Each wall is flat, endless, passes through zero and stands at right angles to its row. A trip goes straight from one point to another. Which walls does it cross, in order?

Walls:
(1): [-1.8  2.1]
(2): [8.3 1.9]
(3): [ 4.9 -0.7]
(4): [4.3 5.8]
(5): [-0.4 -4.2]
Trips:
[ 1.9 -5.1] to [ 2.1 -1.2] => 4
[3.2 4.8] to [7.1 8.4] => none
[0.7 1.5] to [-1.7  2.1] => 3, 2
[ 4.0 -2.4] to [ 3.1 -5.8] => 4
[ 9.4 -3.2] to [-2.4 -1.4] => 4, 2, 3, 1
[7.2 1.5] to [-4.4  4.1] => 1, 3, 2

Walls:
(1): [ 3.0 -6.0  3.4  0.2  5.6 -6.5  0.1 -1.5 -0.9]
(2): [-0.7  0.0 -8.9 11.6  0.8 -3.0  4.8  1.8 -1.0]
(3): [ 6.0  6.0 -0.8  8.7 -6.8 -5.0 -2.2 -1.2 -1.7]
(4): [-2.3 -0.1  4.4 -0.9  6.4  0.8  6.7  4.2 -3.0]
(5): [ 1.8  9.2  0.7  2.4  2.1  3.5 -3.1  0.9  5.9]
(6): [-6.6 -2.7  3.1 -3.4  1.3  3.3  0.3  6.2  2.4]
Trips:
[-2.4  1.8  2.9 -3.1  8.1 -3.6 -1.6 -2.8  0.4] to [ 0.4 -1.2 -5.0 -3.1  3.7 -1.8 -4.0  0.7  3.0] => 4
[ 2.9 -2.1 -1.2  3.1  9.8  0.8 -2.5 -2.6  1.6] to [  3.4 -10.9   4.0  -1.9   0.3   1.6   2.8   1.2  -6.7] => 5, 2, 6
[-0.1 -6.2 -3.6  2.2  8.4  2.8  3.6  5.7 -9.5] to [ 8.0 -4.5  2.5  5.5  5.0 -1.7 -4.3 -5.9 -3.0] => 6, 3, 4
[-5.6  1.4 -1.4  0.3  0.7  5.4 -3.6  5.4 -0.4] to [ 0.8 -1.7 -4.1 -5.4  8.3 -2.8  4.8  2.5  2.1] => 2, 1, 5

Walls:
(1): [ 6.8  1.2 -0.8 -0.9  3.0 10.1 -1.0 -1.5 -2.6 -2.8 -6.6  0.4  0.5  5.7
 -1.3 -2.1  4.6 -3.4 -4.3  1.9]
(2): [ -2.6  -3.1   1.9 -12.4   5.6   4.0   3.8  -0.7  -5.3   2.6   2.4   0.9
  -1.5  18.0  -4.2   1.6   5.5   0.9  -2.9   5.2]
(3): [ 0.0 -2.9 -8.1  3.1 -8.8 -2.3  0.0 -8.1 -4.2 -4.6 -5.7  1.0  1.3  0.6
  2.3 -2.9 -4.5 -1.5  4.8  6.4]
(4): [-2.2  4.6 -5.0  4.3  1.6  4.3 -1.0  4.3 -1.8 -4.0 -0.8 -3.0 -7.3 -5.2
  4.1  3.4  2.0  0.6 -2.2 -0.5]
(5): [ 3.0 -1.0 -5.2 -4.3  7.8  5.4 -1.6 -7.2  3.1  0.0  0.1  9.2 -6.5  0.4
  3.8  1.2  5.7 -0.3  0.2 -2.3]
(6): [-4.1  0.1  2.5 -5.7  1.1 -7.0 -1.2  1.5  1.2  0.3  3.8 -3.2 -1.2  1.2
 -4.9 -4.4 -2.0 -4.3 -2.8 -3.1]
Trips:
[-4.3 -2.9 -2.1 -8.6  3.9  3.2  2.2  0.6 -1.9 -7.0  6.0  1.9  1.6  2.2
  0.7 -7.8  0.0 -0.5 -4.3 -6.1] to [ -6.0 -12.5  -2.8  -1.7  -2.0  -7.5  -0.5   1.2  -0.8   4.6  -1.3   1.6
   3.1   1.7  -3.5   1.0   4.4  -2.3  -3.6  -1.7] => 1, 5, 3
[-7.2 -2.5 -3.9 -1.3 -1.5 -4.4  4.7  2.2 -3.9  8.0  0.9  0.0  8.0 -3.0
 -0.5 -0.6 -5.2  8.0 -2.8 -2.3] to [-8.0 -0.4 -9.2 -4.0 -2.5  0.9  3.3 -3.4  0.2  6.1 -5.1  4.7 -0.7  2.7
  4.6  6.5  4.3 -1.9 -1.5  0.0] => 2, 6, 5, 4, 1
[ 0.2 -6.9  7.6 -3.0 -6.8  0.0 -3.1 -0.3  5.1 -3.7 -8.9  3.4 -3.0  1.5
  6.7 -3.0 -2.4 -9.6 -1.0 -5.0] to [-1.3 -0.9 -6.3  3.6 -3.7  4.3 -1.5  2.6 -0.3 -0.4 -8.6 -0.9 -2.0 -0.1
  5.7 -2.0  0.5 -2.6  3.4  4.3] => 6, 4
[-0.7 -2.2  2.2 -5.2 -1.5 -1.6  9.3  7.1  4.2 -3.6 -0.3  4.5  1.8 -0.2
 -1.2  5.9 -3.7 -0.5  4.5 -4.5] to [-8.9 -4.0 -2.1 -6.0  0.9  1.7  0.0 -1.1 -1.8  4.2 -2.2  7.4  4.1  1.6
  0.5  1.1  1.7  5.7  6.6  6.6] => 6, 5, 3
[ 8.2  9.0 -2.0 -5.2  2.0  0.7  3.6  4.5  1.9 -0.9 -2.5  7.6  7.8  4.2
 -0.8  2.4 -7.5  7.4 -0.5 -0.3] to [-1.9 -1.3  6.1  1.0  2.6  3.6  0.4  2.4 -3.3 -1.1 11.0 -2.7  0.9 -0.3
 -2.0  9.1 -2.1 -1.8  1.5 12.8] => 5, 1, 4
[ 4.2  0.0  5.5 -5.3 -2.0 -2.1 -0.8 -3.8  4.2  2.9  3.4  3.4  4.5  4.1
 -3.8  5.4 -3.5 -1.9 -8.0  2.4] to [  3.4  -2.6  -6.2   3.3   0.1   2.4  -0.3 -10.0   0.2   3.9   7.3  -4.0
  -0.5   1.0   0.8  -1.8   4.3  -1.4  -4.1   0.3] => 5, 3, 6
[ -1.3  -5.6  -0.1  -1.5   5.2  -0.4  -3.7  -2.0 -11.2   2.5   3.7  12.1
  -2.1   5.3  -4.6  -1.2  -1.4  -2.3  -3.8  -2.5] to [ 3.5  3.6  1.9  4.5  1.4  1.0 -0.4  5.4 -7.6 -2.4  6.7 -1.4  3.4  0.1
  6.4  1.3 -2.4  4.2 -5.3 -2.3] => 4, 6, 5, 2, 1
[ 0.7  5.0 -6.3 -7.6  4.5 -5.9 -3.1  2.2 -0.4  6.0  1.9 -3.7  8.8  6.2
  2.4  3.4  0.2  1.4 -7.4  1.5] to [-8.0  0.3 -1.8 -2.5 -5.8 -5.5 -0.9 -1.4 -0.8 -0.5 -7.7  3.4  0.7 -4.9
 -4.5 -1.9  0.8 -1.9  3.6  0.2] => 1, 3, 2

Walls:
(1): [  1.1   3.4  -2.5  -1.7   3.2  -1.1   4.6  -5.2   2.5   0.2  -3.4  -1.9
   1.5  -0.4   0.9  -2.5  -5.5   0.9  -2.0  -7.4   1.4  -4.7   0.6  -0.3
  -3.9   0.7   3.3   0.2   1.2 -12.5  -3.6  -2.1  -4.3   2.0   4.2  -0.6
  -3.7   1.5  -1.8   4.2  -0.5  -0.3   8.2   1.1   0.7   1.7  -1.2  -3.7]
(2): [  2.3   4.2  -0.1   7.7   1.8  -3.9  -3.1   6.2  -2.7   2.3  -0.1   0.6
   8.0 -12.9  -4.5  -7.7  -1.0   5.8   0.9   4.9   0.3  -5.2  -6.7  -0.5
  -6.6  -0.3   4.3   2.3   6.7  -6.4   1.0   2.6  -7.5  -1.5   6.7  -0.6
  -6.7  -4.4   4.2   6.4   1.7  -5.4  -2.5   4.9   7.0  -2.3   0.4   2.4]
(3): [-1.9 -6.0  0.7 -0.2  0.1 -7.5 -0.7 -2.4 -4.5 -4.0 -7.6 -2.3  0.6 -4.5
 -0.2  2.0  0.1 -5.4 -4.8 -1.0  4.6  4.9 -1.2 -2.9  2.0  3.3  0.3  6.6
 -3.2  6.0 -2.0  0.3  1.1  6.5 -1.1 -3.7  5.1  6.4  2.0 -7.1 -4.0 12.9
  2.5  3.2 -1.4 -5.8  1.1 -0.6]
(4): [ 5.5  2.6  7.1  0.5 -2.7 -8.4  2.4  2.4  2.9  5.2  0.9  3.2  0.6 -7.7
 -1.2 -3.7  4.1 -0.5  5.9 15.6 -0.9  0.3 -6.7 -2.6  1.0 -4.0 -4.0 -2.9
  1.0  5.0 -5.1 -9.0  6.4  0.6  0.9  6.8 -1.5 -7.7 -3.3 -3.5 -0.7  3.5
 -0.6 -0.2 -0.5  1.0  8.5 -2.7]
(5): [ -0.6   1.5  -4.2  -0.2   4.4  -3.5   2.3  -1.0   3.0   6.7   5.2  -2.4
  -2.2   0.3  -3.8   4.2 -10.0   4.8   1.4   0.8   3.0   7.6   3.6   4.3
   1.0  -2.6   0.1  -7.3  -1.9   0.1  -8.3  -0.4  -4.2   7.4  -1.2  -3.6
  10.1   0.9   1.8  -3.7   0.8  -1.5  -5.1  -3.6  -1.2  -8.4  -1.0   4.8]
(6): [ 1.8 -2.3  2.4  0.4  6.0 -1.0 10.0  4.9 -3.2  2.5  6.8  8.5 -2.7 -1.1
 -4.1  0.0 -4.4  5.1  4.5  3.3  6.5  6.5  6.7  3.3  0.1 -4.7  8.2 -2.3
  2.3  3.3  1.6 -4.2 -0.1 -6.3 -4.9  2.1  3.2 -7.4  7.3 -2.1 -0.5  2.7
 -9.7 -3.7 -3.2 -2.9  0.2 11.5]
(7): [ 0.2  4.0  3.0 -4.6 -4.1 -0.3  1.3  4.3  4.0 -2.2  3.1  3.8 -4.7  6.0
  1.6  8.2  1.1  2.0  3.6  3.2  4.2 -1.4 -2.8 -1.9 -0.6 -8.8  6.9 -6.0
 -0.4  0.9 -5.4 -0.5 -4.8  1.6  0.2  1.6  2.0  0.3 -0.7 -1.3 -4.4 -4.7
 -4.0 -2.2  0.8  6.8 -0.5  7.7]
(8): [ 6.2 -3.6 -1.0  3.1  0.1  5.0  4.8  9.4  3.5 -1.6  2.6  0.2  6.5 -1.6
 -9.8 -4.0 -5.6  0.2  4.2 -2.7 -7.4 -1.3  5.6  3.2 -2.4  6.9 -2.6 -4.6
  2.8  3.8  4.8 -0.3 -1.3  0.3 -0.6 -5.4  0.4 -0.6  1.9  0.7 -2.0  1.8
  6.3 -2.7  3.1  1.6 -3.0  3.1]
(9): [-6.2  4.6  1.1 -6.2 -0.7  1.1 -4.8  4.0 -1.1 -1.7  0.7  2.0  3.7 -0.1
 -2.1 -0.7 -7.8  0.6  1.6 -2.0  0.3  2.8 -2.5  4.9 -1.9  5.2 -2.2  8.0
  2.9  6.7  1.7 -4.2 -2.7 -1.5  3.3  0.7  4.6  7.5  1.6  5.4  2.0  1.1
  2.0  0.6  3.1 -1.8 -5.7 -3.5]
(10): [ 11.6   0.1   3.2  -4.6   6.5   4.3  -0.2  -0.4   5.7  -1.6  -1.8   3.0
  -2.1  -1.4   1.7  -2.9  -1.9   1.1 -11.4  -3.9  -1.4  -1.6   1.0   0.1
   0.2  -2.1   6.0  -1.0  -3.7   3.2  -0.4  11.0  -6.0  -2.9   3.3   3.2
   3.8   3.6  -4.6  -3.1   5.8  -1.8   3.7  -4.3  -4.0  -1.4   0.2   6.2]
(11): [ 2.3  5.7 -4.2 -4.3  0.0 -2.2  4.3 -0.3  1.5  4.2 -5.8  0.7  0.1 -4.7
  3.9 10.6 -1.3 -2.1  1.5 -4.1 -5.4  7.5  4.4 -2.6 -4.2 -2.3 -0.1  3.1
  9.1  1.5  8.7  2.2  0.1  1.9 -0.7  2.0  1.1 -2.4 -3.5  3.4 -1.9 -3.0
  0.6  5.3 -5.6 -7.1 -2.9 -1.2]
(12): [ -3.2   0.7   4.6   2.8   9.4   1.2   0.0   2.4   3.3  -2.1  -0.3   1.1
   4.8  -0.9  -6.6   1.3   4.9   3.1  -2.7   0.7   3.5  -2.5  -1.3   0.5
   3.4   4.8   4.9  -1.8   7.0  -1.6 -10.0   3.7  -3.0   4.7  -1.9  -3.2
  -4.6   0.4   6.4   9.4  -1.9   3.8  -6.1   2.2  -1.5   9.1   0.0   0.2]
Trips:
[-1.2  6.4 -1.9 -6.0  3.8 -5.4 -8.1  7.6 -8.6  9.8  4.3 -9.3  2.1  2.6
  4.7  2.6  1.9  2.2  3.5 -9.1 -1.3 -7.7 -4.0  6.1 -5.4 -0.3 -6.3 -1.6
  2.3  1.1  1.6 -2.1  1.9 -6.8  1.0 10.4 -3.2  0.0  2.2  3.8 -5.5  1.5
  4.1  4.5 -0.7 -3.7 16.1 -2.0] to [  3.6  -1.8   2.3  -1.3  -5.2  -3.7  -7.7   5.9  -4.7  -1.7   2.3   5.6
   1.0  -0.2  -4.3  -8.8  -3.2  -1.2   0.1   0.8   2.5   7.9  -1.7   1.3
   0.9   8.3   1.3   3.8   1.0   0.3   2.4   9.4   3.6   3.1   3.5   1.0
   0.1   1.3  -1.7   1.7   5.6  -3.5   2.1   3.6   0.2  -3.5 -14.2   2.4] => 1, 8, 4, 10, 3
[-3.5 -1.2 -3.3  3.5  0.4  3.0  1.4  3.9 10.3  1.8  5.2  2.0  5.1 -5.3
  0.9 -0.6 -6.0 -3.6  6.7 12.0 -3.5 -7.8  0.3  4.9  0.4  6.7 -1.2  5.5
 -1.1  4.5  5.8 -3.3 -2.2  7.3  2.6 -2.1  2.7 -7.2  3.3  3.3  1.4  2.0
  3.6  2.1 11.0 -9.9 -6.7 -0.1] to [-1.9 -2.8  7.4  7.1 -6.7  5.9 -2.6 -7.0 -7.8  3.1 -4.4 -3.3  6.6 -4.1
 -2.4 -1.0  3.0 -4.5 -2.0 -3.6 -4.1  1.6  6.9 -0.4  0.2 -6.4  4.9  4.5
  8.2  0.0  2.3  0.9 -0.1 -1.3  4.2 11.4 -6.9  3.4  2.5  1.7  0.1  0.6
 -2.0  7.8  4.9 -3.7 -2.7  6.6] => 5, 6, 3, 4, 8, 12
[  2.4   9.7  -7.5  -3.1   6.3  -8.5   1.1  -0.2  -2.5  -3.2  -3.1   0.3
  -4.3   3.9   2.7   0.5  -4.1  -0.6  -7.3  -0.1  -1.2  -0.7   3.9  -1.8
  -6.3  -5.4   4.6   1.6  -4.2   1.5  -1.4  -3.3  -4.2  -2.5   5.2  -4.8
  -0.1   0.5   3.6  -2.3  -6.5  -3.4  -0.3  -0.6   0.0  -7.1   3.0 -10.3] to [ 4.5  8.1 -2.9 -4.6  2.2 -4.8 -1.5  4.2  3.1  2.1  5.4 -3.6  2.4  6.3
  5.7  5.7  2.9 -1.7 -2.9  2.6  2.5  0.4 -0.8  0.6 -2.2 -1.7 -2.1 -2.2
 -1.8 -2.1 -5.4  0.4 -3.8 -6.9  2.0 -4.1 -2.7  6.2  1.1  3.0  2.0 -7.8
  2.9  5.4  0.5 -7.5  0.9  3.0] => 3
[  2.3  -4.7  -2.3   4.5  -3.5   0.8  -4.9  -4.3  -1.6   3.3  -2.6   0.0
  -6.9   4.6   0.4  -0.9  -2.2  -1.9   0.3   0.1   2.0   1.1  -4.3   1.2
   0.9 -10.1   6.8  -0.9  -4.3   1.0   2.0   8.0   3.2  -2.4   4.6  -0.6
  -2.7  -5.9   6.2  -3.0   2.0  -3.5   0.2   4.3  -4.8   6.9   0.2   1.5] to [ 2.6 -2.3  1.9 -5.7 -2.1  6.4  0.1  3.5 -3.4 -1.1  4.7  3.9 -4.5  2.3
 -1.4  4.8 -3.7 -4.0 -2.0 -7.0  2.6 -4.1  7.9 -0.1 -2.3 -0.3 -0.4  1.2
 -2.4 -4.2 -2.2  4.4 -2.5 -1.8  2.8 -1.9 -1.5 -5.3 -2.5  1.1  0.7 -8.3
  6.7 -7.0 -4.6  2.6 -2.3 -3.2] => 1, 8, 6, 11
